Rows are points. The window is the flat piece filled in between its corners: a triangle in 3 columns, a solid with four corners in 4, and so on. A path goes straight from each point to the next, and from the last back to the first. List the points from which the path goes on through the window.

Window (3 x 3):
-0.44 -0.54 0.33
0.69 0.03 0.00
-0.05 -0.03 -0.04
Path:
(1): 0.66 0.02 -0.50
(2): 0.26 -0.37 -0.35
(3): 0.27 0.26 -0.04
(4): 0.14 0.27 0.17
(5): 0.13 -0.43 -0.26
(6): 0.59 -0.38 -0.32
(7): 0.18 0.07 0.40
(8): 0.60 0.42 -0.01
(9): 0.91 -0.02 -0.61
(10): -0.34 -0.43 -0.33
(11): -0.25 -0.13 0.62
(12): -0.43 -0.24 0.42
(13): -0.33 -0.95 0.10
(14): 0.57 -0.15 -0.16
(15): 0.46 0.30 0.34
(16): 0.36 0.34 0.15
Through the window after points: 4, 6, 12, 14

Window:
-0.64 -0.21 -0.52 0.61
0.42 -0.41 -0.34 -0.38
-0.05 0.16 -0.03 -0.29
-0.03 -0.24 -0.10 -0.64
Path:
(1): -0.10 0.33 -0.47 -0.68
(2): -0.07 -0.11 0.23 0.16
(3): -0.40 -0.71 0.01 0.31
(4): -0.38 0.01 -0.70 0.36
(5): 0.38 -0.11 -0.69 -0.64
(6): 0.31 -0.60 -0.01 -0.09
(7): 0.24 -0.45 -0.15 0.11
(8): 0.10 -0.16 -0.54 -0.35
(9): 0.22 0.25 -0.50 -0.80
(10): 0.22 -0.45 0.18 -0.71
(11): -0.35 -0.29 0.15 -0.02
(12): -0.24 0.16 -0.55 -0.42
Through the window after points: 1, 3, 5

Window, 6 rows:
0.64 0.09 -0.33 -0.76 -0.24 0.99
-0.15 -0.80 0.03 0.70 0.32 -0.19
0.18 -0.52 -0.24 0.55 -0.41 0.54
0.22 0.48 -0.72 0.08 0.03 -0.20
0.30 0.22 1.24 -0.15 0.10 -0.46
-0.24 0.06 0.32 -0.12 -0.11 -0.58
Path:
(1): 0.53 -0.31 -0.37 -0.32 -0.49 0.02
(2): 0.08 -0.21 0.03 0.24 0.04 0.64
(3): 0.12 0.35 -0.09 -0.25 0.00 0.26
(4): 1.00 -0.43 -0.14 -0.34 -0.31 0.13
(5): 0.77 0.01 0.08 -0.35 -0.37 -0.07
(6): -0.29 0.41 -0.15 -0.05 0.01 0.16
(7): 0.17 -0.10 -0.26 0.31 0.09 0.58
(8): 0.81 -0.60 -0.51 -0.20 -0.58 -0.06
(9): 0.60 -0.23 0.27 -0.41 -0.16 -0.10
(10): 0.20 0.25 0.50 -0.10 -0.02 0.32
(11): -0.32 0.12 0.16 0.11 -0.02 -0.06
(12): 0.09 -0.27 0.23 -0.06 -0.18 -0.63
Through the window after points: 1, 3, 9, 11

Window:
-0.32 0.60 0.14 -0.03 -0.17 0.11 -0.19 -0.07
-0.60 -0.21 -0.25 0.12 0.07 -0.38 -0.14 -0.31
1.21 -0.86 0.32 0.68 -0.26 -0.26 -0.32 0.56
-0.12 -0.36 0.42 -0.15 0.56 -0.52 0.02 0.07
-0.34 0.64 -0.47 -0.12 0.54 -0.21 0.17 -0.43
0.59 -0.77 -0.04 0.27 -0.02 0.51 -0.47 0.51
-0.29 0.34 -0.45 -0.67 -0.17 -0.15 0.08 -0.20
0.08 0.18 -0.24 -0.11 -0.50 0.81 0.51 -0.47
Path:
(1): 0.71 -0.19 -0.25 0.02 0.11 0.25 -0.15 -0.86
(2): 0.64 -0.38 0.48 0.11 0.23 0.09 -0.69 -0.39
(3): 0.07 -0.28 -0.15 0.35 -0.18 0.08 0.17 0.62
(4): 0.41 -0.33 0.37 0.44 -0.21 0.00 0.56 0.80
(5): 0.22 -0.73 0.20 -0.21 0.31 -0.38 -0.85 -0.33
(6): 0.86 -0.62 0.11 0.07 -0.34 -0.15 -0.49 -0.48
(7): 0.12 -0.50 0.21 0.29 0.00 -0.06 -0.02 0.54
(8): 0.20 -0.12 -0.06 0.39 -0.27 -0.04 0.58 0.45
(9): 0.42 -0.33 0.07 -0.02 0.13 0.10 -0.44 -0.22
(10): 0.32 -0.07 0.15 0.30 -0.02 -0.08 -0.88 -0.65
(11): 0.15 -0.24 -0.06 0.19 0.15 0.15 0.46 0.41
(12): -0.07 0.00 -0.10 0.15 0.04 -0.09 0.01 0.28
Through the window after points: 8, 12
